Rows are points. Two turns around zero, p and q, are shown by what they do to some points. Where does a point land after both, in the order given? Backwards means that the second turn is done in reverse. Each puzzle has new turns, and all numbers are rounded.

Turn p:
[-46   7] => [-41  21]
[-13  18] => [-7 21]
[37  3] => [36 -9]
[ 23 -28] => [ 13 -34]
Turn q:
[-38  21] => [-43  -3]
[ 30 -32] => [ 43 -10]
[ 8 11] => [ 1 14]
Where do these land?
q, then p: [  4 -48] => [ 16 -45]
q, then p: [ 8 38] => [-2 39]
p, then q: [-12  10] => [-14   7]

Turn p:
[  8 -26 -23   9] => [-10 -32  -8 -12]
[-13   0  47 -18] => [17 16 32 33]
[13  9 21  0] => [19 11 14 -4]
[-44   6   8  -7] => [-10  15 -11  41]
[ 22   3 -32  -7] => [-21  -4  -4 -33]
[ 2 37  5  1] => [ 8 35 -7 -8]
[ 12 -30 -27  23] => [ -3 -41 -17 -17]
Turn q:
[-17 -23  36  13] => [  0 -40  26  -6]
[-26  -3   2 -38] => [  0 -11 -23 -39]
[ 13  -6 -38  -9] => [ 21  20 -27  12]
[ 31 -12  36  25] => [ 9 -2 53 12]
[ -2  20 -45  -3] => [ -7  24 -39  16]
[ 0 12  2 11] => [-13   3   4   8]
[ 2 12  7  3] => [-11   5   7  -1]
Where do these land?
p, then q: [14 11 17 30] => [18 33  8  2]
q, then p: [ -7 -22 -13 -12] => [-10 -14   6 -23]
q, then p: [ 26  12 -16 -10] => [  4  28  -9 -16]
p, then q: [ 14  -2  38 -20] => [-11   3  43  -9]
q, then p: [-48   0 -25  12] => [-27 -37 -31   5]

Turn p:
[-25  23 -14 -21  34   3  30   1] => [ 26  41 -30   4  -2   4   4 -23]
[ 21 -11 -14   0 -10  12  -3 -19] => [  5 -24  11   9  17 -11  -2 -11]
[-18   9  18 -34  22 -28   9  -3] => [ 26  29 -20 -14   3  23 -19  15]
[ 13 -20 -13  29  -5 -17  -4  -2] => [-17 -24   5 -14 -11 -19 -17  -8]
[ -1 -13   3  23 -21  15 -36  -8] => [-37 -22  27   8   7  10   1  -1]
[ 20   5  14  17   1   9 -10  -2] => [ -5   0  29   4  -3 -12   1   7]
[  5 -12   9 -14  -2 -13 -32  42] => [-26   1 -16  13  -2  -2 -11  47]
[  4 -18   2  19 -17  23  18  -7] => [ -7 -17  12 -16   9 -13  27 -14]
[-18  36  -6 -19  -3  -3  28  -2] => [ 34  15 -17   7 -18  19  16 -12]
Turn q:
[  2   8  31   8 -34  -8  12  -7] => [ 14  12  27  -5 -16  22 -26  -3]
[  8   0 -12 -16 -15 -24  -8 -35] => [-18   7  19  -2  15 -21 -23 -24]
[  0   4   8  15  32  27 -18  15] => [ -9  -9 -25  22  -3  12  16  31]
[ -1 -20   6   9  22  15  12  -8] => [-13 -22   6  -8  -5   0  14  22]
[-30   3  -9   1  48   4   4   8] => [-25   3 -18  -4   1   5  48   8]
[ 8 -6 -1 14 -5 41 17 37] => [ 40 -28 -17   0  -3  19  12  22]
[ 14   3   5 -22 -18 -24 -10  -3] => [  8  24  10   3   3 -21 -21 -10]
[-11  21   1  -7   5  47  15  19] => [ 23  -7 -10   3  26  34  23  19]
[  2   0 -24  11 -21 -39 -13 -27] => [-21   0   5   0  -7 -17 -26 -46]
[ 21   1  -1   3  -1 -21   8   5] => [ 10   1  12  11 -15 -17   0 -10]
[-13 -13  -3 -16 -14 -18 -18  -2] => [ -7  19 -11 -19   2 -15 -17  -8]
Where do these land?
q, then p: [  7 -21   5 -19   7  13  16  -4] => [  5  11 -15 -10   2 -10  -5  27]
q, then p: [ -2 -11  -9   9 -24 -16   8 -11] => [  5 -12  10   0  21  20 -12   6]
p, then q: [ -2  16  -3   9   1 -18   5  30] => [ 22   4  -9  -6   1   7 -15 -26]
q, then p: [-10  -5 -27   9   3 -31 -20  10] => [ 11 -23 -10   1  -8  21 -17 -29]
p, then q: [-20  -3  -2 -12 -20  -9 -12   7] => [  8 -20 -19 -13  12   8   5   5]
q, then p: [-11  -2  18  -4  19  40  23 -30] => [-15  39 -15 -15  21 -12  28  18]
p, then q: [ 17  16   7 -24  12  40  19 -38] => [-12 -13  41  42 -15  -7  16  21]
q, then p: [ -3  -6  14  -1  -4 -31 -10  -7] => [  4  -5   5   7 -14  32  -1   6]
p, then q: [ 24  16  -2  33   6  11 -29  41] => [  5  24  -7 -18 -43  31 -11 -25]

Turn p:
[ 15  -9  -4   9  17  -2  -9 -17   7  -4   2] => [23  2 -5 12 15 -3 -6  2 11 -5 -4]
[-19   5 -28  -1   2  18 -12  16  -6 -20  -7] => [-28 -19 -21  -5   9 -11 -12  18   4   2   6]
[ 22 -22  10 -14 -17 -11  26   3   7  18  -8] => [ 18  27  -4  -3 -16  -4  17 -18 -29   5   4]
[-18   4 -11   5   1  -3   1  22  -2 -25   5] => [-19 -20   2  -5   4  -8 -15  17 -15  -6   1]
[  2   5 -10  21   4 -12 -17  -8   0  18   6] => [ 11   0   3  16 -12   4 -18   5  18  10 -13]
[  4  10  -3 -11  -1 -14 -15 -15   8   5   0] => [ 4 17  6  5 -5  3 -9  2 17 -8 11]
[ -9  -2  -8   4  -6   7 -12 -15 -13  -5  19] => [  6 -14  -9 -10  -7  10  -2  14  17  -9  -5]
[ 22   2  19  -3 -11  -8  24 -15   4   9 -17] => [  6  27   5   9  -4   1  20 -25 -11 -11  -9]
[-12  12 -15  -2  16   6  10   2   2  -1  12] => [ -7 -12  -2 -14   9   1 -22 -10   4   0  -1]
[ 15   6  15  11  -7   3 -17 -10  17   2  18] => [ 19 -11   9  22  -6  16   5  -3  11  -8  11]
[  3 -17  30  -4  -6 -16  16 -14   8  12 -13] => [ 18  21  21  -2  -8 -13  25 -13  -7  -3  -5]
[-19   1  -8 -14  15  15  -6  29 -14  -6  -1] => [-23 -13  -4 -20  17   0  -5  14  -5  21  10]
[-22   6  -6   6  -1  25  -2  15   1  -7  -8] => [-25 -25  -7  -3   4 -10   4   0   4   9   3]
[ 16   0  19  -5  -6  -8  14   6 -18   3  -8] => [ -2  19   7  -1   2  14  17  -2 -19   2 -11]
Turn q:
[ 19 -14  23   5  -7  22   4  16   6   0  -2] => [ -4   3   9 -12  13  18   4 -13  21 -25   1]
[ 17  -5  16  14   2   3 -14  10  -5   2  17] => [ -2   0  13  -5 -18  14  10   1  21 -10  -5]
[-28  -3 -20  -3  -6 -13  -8   7   2  -2  -3] => [  0   8   0  -2  -8 -15   4  -5 -32   8  -7]
[ -1 -12  11  10  18  -1  15 -12 -14  -2   5] => [ 15 -10   1  21  -4  -4  -8 -11  16  -3  -3]
[-15  24  -2  -7 -14 -18 -22   8   5   4  -9] => [-20  14 -12  -9  -5  -9  22   8 -14  19  -3]
[-12  14  -8  12  11  -3  33 -13   0   0  26] => [ 13 -28   6  32   6  10  -3  10 -10  11 -13]
[ -8   2 -24 -13   0   5 -10  -4 -19 -20 -14] => [  9  12  13  -4   1 -21  -7   0 -14  16  24]
[ 19 -11   9  -7   6   8 -10  11   8  15  10] => [  6  -3  -4 -24  -8  16   0   1  14 -13  -5]
[ 12  -7   3  20   9  18  14 -10  -7  15   1] => [ 15 -11   2  13   6   0  -2  10  17 -25   0]
[ -3  10 -14 -18 -20 -26   0   4   1  -1 -14] => [-11  23 -19   1   0   3  -2   4 -23  17   8]
[ 13   3   3   1  -3 -12 -16  16  30  -2 -11] => [-30  -3 -13 -20 -10  10   5  -3  -6  -9   6]
[ -1  -8  -1 -13 -14  10  -5 -27  -3 -11 -10] => [ -5  14   6  -4  15 -17 -25   4   7   7   2]
[-11   7   3  -1  19   6  19  -5  -4   3   5] => [ 16 -20  -3  12  10  -2   3  -5   2   7  -3]
Where do these land?
q, then p backwards: [-38   0 -10   8  -6   2  -6 -10  18  23  -6] => [ -7 -23  -8  20   2  -4  23   4 -12 -22 -21]
p, then q: [ 18 -29  48  -7  -6   4   5 -25 -13  -8   6] => [  9 -14  -4  21  31  37 -11 -10  17  -2  30]
q, then p: [-20 -24  -4 -29  31   6   6  -9  -8  -5   7] => [ 31  37 -11  14  -2   8   5   9  15   1   5]
p, then q: [ 21 -12  19 -11  -3  -6  -1  11  14  -2   2] => [13 -4 11 17 -3 18  6  9 19  3  2]
q, then p: [ 19  11  -2  11   2   4   6  11 -14  -4 -27] => [ 10 -25   5  -7   1  13 -19  -8  -9 -15  -2]
p, then q backwards: [ 5 18 19 18 -4  4 -5 11 10 -2  0] => [ -3   9   4  21   2  -3  16   4   0 -19  11]
p, then q: [ -9  -2 -11   8  -5   1   0  -6  13 -10  -7] => [-12   5   1   7 -15  -2  -7  -6 -11   1  -1]
p, then q backwards: [ 17  19 -12  18  -5  -3 -19  13   2  -3   7] => [ 15   3  -4  11  -3 -19  25 -16   3  -6  10]
q, then p: [-13  16  -6 -10  -7   8   4   8   6  -3   7] => [  0   8   2 -14  10   4   6  -6  -2  17 -10]
p, then q: [  7  12  -9  -7   0 -14  -7 -23 -14  10  -6] => [-23 -11   0 -12  14  -3  12  11  -7   6  10]
p, then q: [  6 -12 -10 -12   2   5  -1  11 -21  -2  -3] => [ 21   0  -5  -8   3   2  11   5 -14   5  10]
q, then p: [-22   5 -11   3   1 -17   7   5  -3   0  10] => [ -4   9  -8   3  -9   5   9   1  -2   8 -26]
p, then q: [ 10  -2 -10  11   1   6  10   3  10   6   9] => [  3   8   4   1  -9  -9 -12  13   6  -9   5]

Turn p:
[-13   9  16   6 -15  -2  12   2  19  -7   1  -3  12  18] => [  3  -9  11 -12  24 -23   1   5  18   1   3  -3  -3   1]
[ -5  11  10 -11  -6 -11  19 -15  17  14   9  13  14 -13] => [ 22 -14  -3   4   3 -30   1   6 -13  12   4  -1  -4 -15]
[ -1 -14 -22  29  -4 -28  -1   8  -2  -8  19  -5  -5   6] => [-25 -16 -26 -17   9   1 -14 -19  -5  -1 -12   6   5  13]
[ 17   4 -29  13  14  -7   6  12  -7   0   1 -22  14   5] => [-11   2 -18 -12  -3   8  -6   4  -2  -8 -24 -22  24   4]
[-13 -11  17   9 -27  -5   3 -13   0   7 -17  12  26  -3] => [  2  13   1  -8  10 -22  10  -9  13  35   7   6  -7 -15]
[  8  -8  -5 -19  -6  21 -21   3 -18 -24  17  -4  -3  -7] => [-26  -5  15  12 -23  19   2   1  -2   0   9 -17 -18   8]
[  0   5  13  -6  -7   2  16   8   3   8 -13  30   5   4] => [ 22  15   0 -10  12  -8   6   9  -7   8  21   1  -8   1]
[ 27 -16  23  -6   4   8 -22   5 -12  -9   7 -20 -16  -9] => [-23   3  10   7 -27  15  -4 -12   8 -24  20  -1   2 -17]
[-20  29  11 -11  -6  -8   8 -13  -3   7 -22   6  -3  -8] => [ 29   0  21  13   7 -12  11  -3  -3  17   4   8  17   7]
[ -7 -24 -22  10  30  -2   5   6   5 -12   3 -18  -3  -1] => [ -4  -6 -20  -3   0  18   5 -16   4 -22 -32  -7  -7   2]
[ -9  10   5 -21 -16   5  -9 -11  18  28 -15  10  -1   7] => [ 24   8  19   1  -8 -14 -10  21   5  16  -1  22  -6  -3]
[  1  22   6  -4  -9   6  -4  -3  24   0 -22  20  -3 -16] => [ 31   6  -1  19  -1 -11 -10   6  14  12  18   1  -1  10]
[ -5 -12 -14  12  28 -11 -13  28 -16  -3  20 -14   2   5] => [-25   8  -5  -8   6  14 -14 -19 -19 -25 -24 -11   0   6]
[ 14 -21  -7  -8  -4  16   2  14 -22  -9  11 -21 -28  -4] => [-27  -1   0  -5 -30  17  19  -1  -2 -25   6   3  -2  12]
[ -7  29  10   7   1  26   4 -23   7  22  -7  19  -4  -4] => [17  9  2 33 16 -9  6 30 -1 10  8 16  5 -6]
[ 14 -10 -14   1  22 -11  -3  -8 -12 -15   6  -4  -7  20] => [ -8 -16  -6 -12   4  36  -4  -3  -5  -7  -8  -4   6  -6]
Turn q:
[-15 -12  12 -25   5 -24   4  -5 -14  -8  -2  -3   6  16] => [ 11   1  10   7   3  29  -4 -31   1   1 -12   2  -6  -2]
[  5 -17  -6   9 -18 -12   7  14  21 -11   1   5  -3  -4] => [ -2 -12  10   9   0 -30 -17  -8   2   4  -3  12  -3  -1]
[ -6  -3  10  -9  18   0 -10  27 -14  -5   1   1   9  -2] => [ -3  -7  11  -5   2  23 -20   3 -14   8  -5 -13  10   2]
[ 30  -6  12   7  -6   9  -2  -9  14  -8 -14   7  -7  -2] => [-26  -2  -6  12 -16 -12   7   3   7   0   0  18  14   3]
[-10  19  -5 -18  -7  -8 -18   9 -10   6  -5 -10  -3  19] => [ 10  12  -6  -8  28  12   2  -7   5   7 -17  -9   9  11]
[ 17   9  -3  18  14   6  18  -7  27   2  -2   7  -6 -22] => [-18   6   7   7  -8 -24  10  19 -15 -14  16  12  -2 -15]
[-12  -1 -21 -13   7 -16 -15  -3 -15 -25  -5   3  12  15] => [  3  20 -14   3  10  19 -30 -17   5   1  -9  -4 -13   2]
[ -9 -23  -8  16  18  -6 -22   4 -14   0  -3 -26 -12   6] => [-10   3  14 -26   5  15 -15   1  29  18   9  -4 -11  -6]
[  1   6   2 -15 -10 -15 -19 -11  -5  -3  28   1   9   1] => [ 12  15  -3 -15  -9   0  -1 -22 -10  -2  -6  -3  -3  25]
[ 12  -3  -1   4   1   0  19   2  10  -2 -10  -4 -25 -30] => [-19   2  21  19  -5 -23  12   6   1   2  10  -9  -1 -13]
[  1   2  -2 -10   5 -21   5  11 -21  -9   7 -24  21  26] => [  6   0  -8 -10  15  24  -6 -22 -15  29 -11   5 -15  -4]
[ -3  22   9  27 -27  30   8 -17  -7  17  -1  19   2 -22] => [  2 -24 -28   3  -8 -20  28  19   0 -25  21 -18   5  11]
[ 10 -18 -18  -9  11  12   9   9 -11  11   3   0  -8   4] => [ 12   7   2   2 -14   2  -4  11   6  21  -2  -7   7 -22]
[ -2  13  12  11  -8  37  23 -10  29  -3   9  10 -13  -9] => [ -3 -14   0  12 -15 -23  24  34  -5 -25 -11   7  -9   2]
[ -9  27  12  27 -12  13  -2 -17   7  35   4  35  -4   2] => [ 12 -15 -23 -19   1 -16  25  11   0 -44  11  -1  23  -2]
[ -8 -16  -8 -22   8  -5  -5   5   3   4 -10 -21  24   1] => [ 16   9  12  11  10  22 -12   0   0  21  11  13  -4   9]
Where do these land?
q, then p: [-24  -8  11  11   9  -8   0  11  -7  48   0   9   2   4] => [ -4  -6  -4  -1 -23   0   4   2  -5 -13  11 -34 -21 -33]
q, then p: [-22   4  27   7  15 -10 -12  -1 -13   9  -9  -9  13   6] => [ -4  -1  10  10  -1  15  19  16   3 -15  -2  -9 -29 -13]
q, then p backwards: [ -7  -6   8   6  -5  13  19  -6   0 -16  46   9 -10   5] => [ -7 -23 -17 -37   1  -2  10   6  17   8  16 -14   5 -11]
q, then p: [ 10  11   0  12  -5 -16 -24   8 -11 -13  26  -1   4   0] => [  5 -11  32  -7 -12  15  -1   4  -6  14 -18  11   4   0]
p, then q: [  5 -10  -6   9   6  -7  15  12 -14  -4  -5 -12 -12  11] => [ 11   6 -10  22  -3  14  -4   5  -6  -1 -11   3 -13   0]
q, then p backwards: [  1  32 -15   3  17  -5   1   8  -4   0 -13  -8  -6   4] => [  1  -1   6  20  14  10   7   4 -14   7   6  11  21  15]
p, then q: [ -9 -12  -3   9  -7  -9  17 -27  45 -12  -6   3  -1  -7] => [ -1  21  17   7 -15 -30 -14  -4  15   6  13  25  10 -22]
q, then p: [ 11  -1  10   0 -21  -1   2 -13 -13 -12 -17   7  18   6] => [-10  -7 -22  -1  10   9   4  12   6  16 -18  12  -9   4]
q, then p: [ 11   7  -9   7   3  -1 -46   5 -13 -14 -10  10  -6   9] => [ 10   0  25   7   3   1 -21  11  11  12 -35  -9  -8  10]
q, then p: [  7  10  -4 -36  11  13   0  12  44  32  16   1  -9   6] => [ 17  29   6 -19  16  -6  -5   0 -13   5  37 -33  25  -8]
p, then q: [  7   0 -11   4 -21  19  -9   2  13  -5 -11 -10  -6 -15] => [  9  -7  -3  -7  19 -26  -3   0   5  -4 -10  19  -1   4]
q, then p: [  7  -6  18  12   2  16  14  -2   7   5  -4   3  -6 -31] => [-22  -5  -2 -17  10 -23  12 -18  -3  -6   6   1 -11   4]
q, then p: [  2  -9  -7 -23 -27  -9   1   2 -14 -10  -1   6 -12  -6] => [ -2  -7  -9  -1   4  -4  -7   2  22   9 -11  14  25 -16]
p, then q: [ 15  -8 -14 -22  13  17  10 -27 -11   1   2  -9  16   4] => [  2 -24  10  23   5 -11   8  19   1  24  13 -15   3   0]
q, then p: [-15  -4  -6   2  10 -12  11  17  -9  -9 -12   2  15   3] => [-13  11  -5  24  -9  15  -3  -7  -1  -8  -4   5  -5  -9]
